Rows are points. The points of each table are mixes of a few directions, plus a little noise. Count the directions of each table, and those that both share. Where both have some left over, give the other angles between the two spaces (their principal angles), to ten degrees, smallest first.
In the rows, 100 means zero.

First, 5 rows:
| 125 |  90 |
|  15 | 135 |
| 116 |  93 |
| 115 |  94 |
| 129 |  89 |
Second (5 x 2):
|  55 | 118 |
|  56 | 118 |
| 159 |  76 |
|  91 | 104 |
| 139 |  84 |
Directions: first 1, second 1, shared 1

First, 6 rows:
|  99 | 125 |  96 | 100 |
| 101 | 168 |  90 |  98 |
| 100 |  42 | 112 | 101 |
| 101 | 191 |  85 |  99 |
|  99 |  23 | 113 | 102 |
|  99 |  54 | 107 | 102 |
Second:
| 113 |  86 | 107 | 101 |
| 129 |  54 |  98 |  82 |
| 125 | 137 | 110 | 111 |
| 100 |  98 | 119 | 121 |
|  80 |  64 | 109 | 108 |
|  17 |  72 |  48 |  60 |
| 133 | 188 | 108 | 114 |
Directions: first 1, second 3, shared 1

First:
| 125 |  79 |  49 | 111 |  75 |  80 | 103 | 113 | 109 |
| 134 | 112 |  94 | 166 |  89 | 191 | 105 | 121 |  80 |
|  74 |  51 | 119 |  77 |  46 |  48 | 103 | 116 | 127 |
|  33 | 180 | 176 | 114 | 137 |  83 | 133 |  87 |  98 |
| 101 | 105 | 119 | 116 | 121 | 130 |  83 | 116 |  70 |
|  73 |  70 | 148 |  50 |  94 |  90 |  85 |  87 | 111 |
| 115 |  95 |  60 | 101 |  98 |  72 | 101 | 104 | 103 |
| 139 | 152 |  34 | 106 | 179 | 105 |  89 |  80 |  67 |
| 104 |  58 | 101 |  59 |  62 | 102 |  99 |  78 | 134 |
Second (9 x 9):
|  43 | 139 |  73 |  74 |  61 | 102 |  62 |  33 |  45 |
| 160 |  60 | 127 | 126 | 140 |  98 | 139 | 170 | 156 |
|  86 | 110 |  93 |  94 |  90 | 100 |  91 |  83 |  87 |
| 113 |  92 | 106 | 106 | 108 |  99 | 108 | 114 | 112 |
|  56 | 130 |  80 |  80 |  71 | 101 |  72 |  49 |  58 |
|  82 | 113 |  92 |  92 |  88 | 101 |  87 |  78 |  83 |
| 126 |  82 | 112 | 111 | 118 |  99 | 118 | 131 | 125 |
| 174 |  50 | 134 | 133 | 150 |  97 | 148 | 187 | 170 |
|  61 | 126 |  82 |  83 |  74 | 101 |  74 |  55 |  64 |
Directions: first 5, second 1, shared 0; angles 70

First (9 x 14):
| 103 | 102 | 100 |  93 |  75 | 105 | 108 | 124 |  74 | 110 |  78 |  79 | 101 | 137 |
| 107 | 105 | 100 |  85 |  47 | 112 | 117 | 152 |  45 | 120 |  52 |  56 | 102 | 180 |
|  97 |  99 | 100 | 105 | 117 |  96 |  94 |  83 | 119 |  94 | 116 | 114 | 100 |  74 |
| 106 | 104 | 100 |  87 |  54 | 110 | 115 | 146 |  52 | 117 |  59 |  61 | 101 | 170 |
| 100 | 100 | 101 |  99 |  99 | 100 | 100 | 101 |  99 | 100 |  99 |  99 | 100 | 102 |
|  92 |  94 | 100 | 118 | 163 |  87 |  80 |  38 | 165 |  76 | 157 | 153 |  98 |   5 |
| 102 | 102 | 100 |  94 |  80 | 105 | 107 | 119 |  79 | 107 |  82 |  83 | 101 | 131 |
|  95 |  96 | 100 | 112 | 140 |  91 |  87 |  60 | 142 |  85 | 136 | 134 |  99 |  38 |
|  97 |  98 | 100 | 106 | 124 |  95 |  92 |  76 | 125 |  91 | 121 | 120 |  99 |  63 |
Second:
|  67 | 107 | 103 | 137 |  77 |  95 | 111 |  97 |  70 | 114 |  87 |  77 | 118 | 127 |
| 116 |  86 |  92 |  87 | 132 | 106 |  87 |  95 | 126 |  83 | 111 | 112 |  88 |  79 |
|  65 |  69 |  82 | 155 | 147 | 109 |  86 |  71 | 109 |  77 | 104 |  81 | 106 | 102 |
| 136 | 110 | 106 |  52 |  92 |  99 | 100 | 116 | 114 | 103 | 105 | 122 |  87 |  82 |
| 115 |  92 |  96 |  85 | 118 | 104 |  92 |  99 | 118 |  90 | 107 | 111 |  90 |  85 |
|  51 |  71 |  83 | 170 | 140 | 107 |  90 |  69 |  99 |  82 | 100 |  72 | 112 | 112 |
|  82 |  69 |  83 | 134 | 153 | 110 |  83 |  76 | 121 |  74 | 109 |  92 |  97 |  90 |
| 160 | 150 | 129 |   8 |  24 |  86 | 122 | 147 |  86 | 137 |  94 | 132 |  90 |  96 |
|  83 | 146 | 125 | 102 |   8 |  82 | 134 | 125 |  38 | 148 |  74 |  82 | 124 | 145 |
| 126 |  98 | 100 |  70 | 110 | 102 |  94 | 106 | 119 |  94 | 108 | 117 |  88 |  82 |
Directions: first 1, second 2, shared 0; angles 40
